Each row is a point. The last column is the point's height on a tilted bowl or saddle (a function of degree 2), plus a little noise. Count its main directions that bend up, bend down and stay straight.
In the rows, zero is written as 128.

Points, 10 rows:
[[133  27  33]
 [ 99  95 111]
 [178 145 102]
 [ 92 134 111]
 [125 151 118]
 [199 132  84]
 [158 160 104]
 [102  86 107]
 [110 134 121]
 [114 135 123]]
Directions: 0 up, 2 down, 0 straight

Points (15 x 4):
[[114 148  98 144]
 [138 145 146 138]
 [152  50 138 200]
 [119  95 103 128]
 [209 136  40 111]
 [176 208  79 127]
 [140  88 123 145]
 [120 100 124 134]
 [161 132 133 143]
 [105 137 142 142]
 [212 135 164 229]
 [169 163 149 144]
 [131  56 152 181]
 [132 166 118 137]
 [143 113 144 148]]
Directions: 1 up, 0 down, 2 straight

Points (27 x 5):
[[105  73 154 123 136]
 [147 121 163 110 135]
 [195  86  76  72  62]
 [ 62 143 109 143 113]
 [104 121 126 108 149]
 [126 141 122 203 117]
 [108 108  95 162 136]
 [173 205  93 103 100]
 [ 87 127 109 121 140]
 [147  82 130 159 133]
 [113 121 171 153 135]
 [ 17 107 168 118  52]
 [109  88  96 154 131]
 [132 122 189  67  94]
 [159  21  76 157  37]
 [158 150 115  82 128]
 [118 133 141 142 150]
 [146 145 140  99 138]
 [158 113 109 146 141]
 [110 183 128 163 119]
 [112 130 169 146 137]
 [ 20 164  90 157  23]
 [ 89 160 148 149 124]
 [113 142 126 130 150]
 [ 46 148 109 119  92]
 [189 114 167 115  95]
 [ 81 151 105 178 111]]
Directions: 0 up, 4 down, 0 straight

Points, 43 rows:
[[147 172  51 110  53 169 112]
 [135 152  80 168  86  78  79]
 [135 113 130 131 141 139 162]
 [144  70  89 193 151  66  83]
 [138 141 109 113  99 118 147]
 [168  66  96 154 137 149 159]
 [154 132  79 135 155 135 160]
 [201 140  99  72 104 101 115]
 [157 118 175 124 143 244  69]
 [ 65 151 140 129 204 120 249]
 [146 127 123 163 141  64 111]
 [ 82  92 147  80 172 167 122]
 [182 147 126 154 119 116 130]
 [ 81 106 240 122 112 128 104]
 [ 79 157 127 113  94 195 129]
 [ 84  94 132 144 124 160 154]
 [151 158 156 189 160 168 115]
 [126 178  76 152 132  91 120]
 [139  88  90 142  97 113 142]
 [154 128 191 111 110 139 122]
 [132 123  98  93 106 137 146]
 [116 147 144 144 147  93 165]
 [143 149 146 137 113 141 155]
 [138 184 110 153 139 104 137]
 [136 136 106  49  91 105 100]
 [113 121 129 145 145  76 154]
 [186 146 100 142  93  79  96]
 [169 159  96 172  17  84  68]
 [132 147 100 183 143 166 137]
 [ 76 105 129  99 146 130 164]
 [111  78 107 126  96 149 147]
 [182 133  92  65 140  76 116]
 [141  80 141 126 160 182 130]
 [112 129 129  72  92  51  83]
 [182  91 127 210 109  56  17]
 [197  94 123 138 224 105 132]
 [174  86  94 118  81 117 151]
 [111 100  93 172 110 162 150]
 [161 114 154  88  96 134 131]
 [125 162 119 189 153 135 138]
 [ 94 123  44  61 177  90 166]
 [ 54  98 134 132  85  75 112]
 [134 164 117 105  91  97 129]]
Directions: 1 up, 4 down, 1 straight

Points, 63 rows:
[[ 72 119 143 105 145 140 145 126 109]
 [113 154 162  57 159 137 135 164  86]
 [ 72 146  95 112 129 143 206 155  92]
 [122  80  76 108 139 121 186  76 134]
 [191 120 207 121  99 164  92 188  94]
 [104 152  80 149 166 174 110 147  95]
 [136 145 135 138 168 125  97 148 128]
 [111 146 153 152 144 137 152 149 119]
 [112 125 134 160 199 131 111 141 110]
 [134 176 110 224 168 158 154  87  79]
 [144 107 122 235  79  40 123 146  84]
 [124  98 111 150 129 147 136 155 126]
 [108 105 157  61  66 121 138  56 120]
 [ 74  91  84  94 132 123  12 102  36]
 [103 113 140 138 106  82 108 108 118]
 [133  92  75 107 158  78 111  68  95]
 [159 156  96 109 190 169 135  98 107]
 [124  96 199  86 176  90 166 127  76]
 [ 94  95  60 113 149 170 132 102 126]
 [135 103 199 120 124 109  96  78  92]
 [ 52 133 205 125  64 153  99 128  58]
 [179 106 126 123  87 160 143 159 118]
 [ 72 175 132 195 157  13 155 160  64]
 [112 100  89 159 104 173 150 170 111]
 [194 158  82 149 108 143 105  65 120]
 [177 134 181 136 158 104 181  88  91]
 [121  66 105 135 170 141 156  82 114]
 [147 122 166  58 185 105 164 141  82]
 [145 107 157  96 174 115 121 139 115]
 [130 134 163 178 124 123 133 114 124]
 [127  95 101 131 102 140 168 147 126]
 [ 37  70 149 120 110 126 131 140  83]
 [139 106  82  91 152  87  69 153  92]
 [135 109  98 103  57 114 124 142 115]
 [119  94 142 106  85 173 148 108 132]
 [203  79 152 183 146 146 133 174 118]
 [ 38 107  93 102 117 137 126  96 116]
 [ 66 146 184 162 135 130  85 146  92]
 [171 148 103  65 164 141 128 111 110]
 [167 134 147 161  97  99 133 166 134]
 [ 91  93 148 129 102 116 167 135 114]
 [126 156 184  62  83 115  97 124  81]
 [160 126 120 142 107 121 108 145 133]
 [ 52  94 161  66  78 125  51 162  43]
 [103 131 107 169 121  95 172  98 121]
 [138 119 167  88 188 102 214 104  66]
 [135 145 168 147 105 109 119 112 122]
 [139 139  88 184 137 132  95 201 116]
 [ 83  92 154  56  93 152  79 143  74]
 [137 133 155 144 176 122 110 162 134]
 [117 169 171 196 158 136 140 109  94]
 [ 89 121 144 167 116 108 124  73 116]
 [ 89 138 145 187 106 160 117  96 110]
 [173 169 132 207  79 178 102 124  93]
 [ 97  86 144 103 191  87  92  96  82]
 [133 167 173 109  89  77 123 125 103]
 [200  54 136 120 161  56 135  87  60]
 [ 94  33  62 107 169 105 206 110  55]
 [171 101 139  79 101 144 142  46 129]
 [151 117 161 113 151 177 141 128 110]
 [ 76 130 192 124 193 129  78  70  52]
 [117 177 146 129 144 115  40 100  77]
 [ 87 160 127 190  70 133 131  87 108]]
Directions: 1 up, 7 down, 0 straight
